Each row is a point. The ring and each string are closed loops that go straight from each point to the next, and from the last back to the first. Before rounding, they use only three directions, however many columns there are. How many times does the string pass through the ring? Passing back the other way cancels.

Ring (9 x 3):
[[-3.7  0.8 -4.2]
 [-6.3  0.3 -3.3]
 [-7.7  0.7 -0.7]
 [-5.8  2.0  0.7]
 [-2.1  1.9  1.9]
 [-0.2 -0.4  2.4]
 [ 1.0 -2.9  1.8]
 [ 1.2 -2.7 -0.8]
 [ 0.1 -0.5 -3.2]]
String:
[[ -2.5   0.2  -0.2]
 [ -3.9  -1.6   1.7]
 [ -5.5   1.8   3.1]
 [ -6.0   5.6   0.6]
 [-10.7   0.5   1.0]
 [ -7.8  -2.1   0.0]
 [ -5.0   0.4  -1.3]
 [ -5.2   2.5  -2.9]
 [ -7.7   1.9  -4.1]
 [ -8.7   1.2  -4.3]
 [ -3.0   3.3  -2.6]
 [ -4.9  -1.0  -0.9]
 [ -3.3   1.9  -1.5]
 [ -8.5   2.8  -0.9]
 [ -7.9   2.9   0.7]
 [ -3.0   4.9  -0.2]
 [ -3.3   0.0   0.6]
 [ -3.3  -1.2   2.1]
 [ -1.4   0.1   3.9]
 [ -1.3  -0.8   3.9]
 [ -2.7  -1.5   1.5]]
Times through: 0
String, 22 rows:
[[ -4.0   3.1  -3.3]
 [ -3.2   0.8  -2.0]
 [ -1.2   4.8  -5.6]
 [ -0.7   1.5  -5.8]
 [ -0.3  -1.4  -4.2]
 [ -2.2  -2.5  -1.2]
 [ -1.3  -0.5  -1.6]
 [  2.3   2.9  -4.1]
 [  3.0   1.0  -5.4]
 [  0.1  -1.5  -4.7]
 [ -3.8  -3.7  -1.5]
 [ -2.9  -0.2  -1.4]
 [ -3.2   1.1  -2.3]
 [ -5.9  -2.7  -1.0]
 [-10.7  -3.8  -1.2]
 [-11.4  -0.5  -1.5]
 [ -6.8   3.4  -1.9]
 [ -3.7   2.6  -1.5]
 [ -3.9   0.0  -0.7]
 [ -8.5  -2.4   0.1]
 [-11.8  -2.5  -0.8]
 [ -7.7   2.7  -3.4]]
Times through: 0

Ring, 6 rows:
[[-7.1  0.3  5.3 -3.1]
 [-5.0 -1.1  5.5 -5.4]
 [-1.6 -1.0  1.3 -4.7]
 [-1.3 -0.8 -3.1 -1.5]
 [-4.1  0.8 -2.2  0.3]
 [-6.3  1.6  1.4 -0.5]]
String (16 x 4):
[[-6.2  3.9  0.1  1.1]
 [-5.7  2.3  2.1 -1.3]
 [-6.3  2.3  3.8 -2.0]
 [-8.4  0.9  7.3 -3.6]
 [-7.7 -2.8  6.9 -4.8]
 [-6.2 -3.1  5.3 -4.9]
 [-4.6 -1.7  7.2 -7.1]
 [-2.5 -1.6  4.9 -7.0]
 [-0.3 -0.9  2.2 -6.4]
 [ 0.2  1.0 -0.4 -4.2]
 [-1.4  0.2 -1.0 -2.9]
 [-3.4 -2.2 -0.4 -2.5]
 [-3.6 -1.1 -0.1 -2.2]
 [-3.5  0.5  0.1 -1.9]
 [-4.7 -1.9 -0.6 -1.2]
 [-5.6  0.1 -1.6  0.9]]
Times through: 1
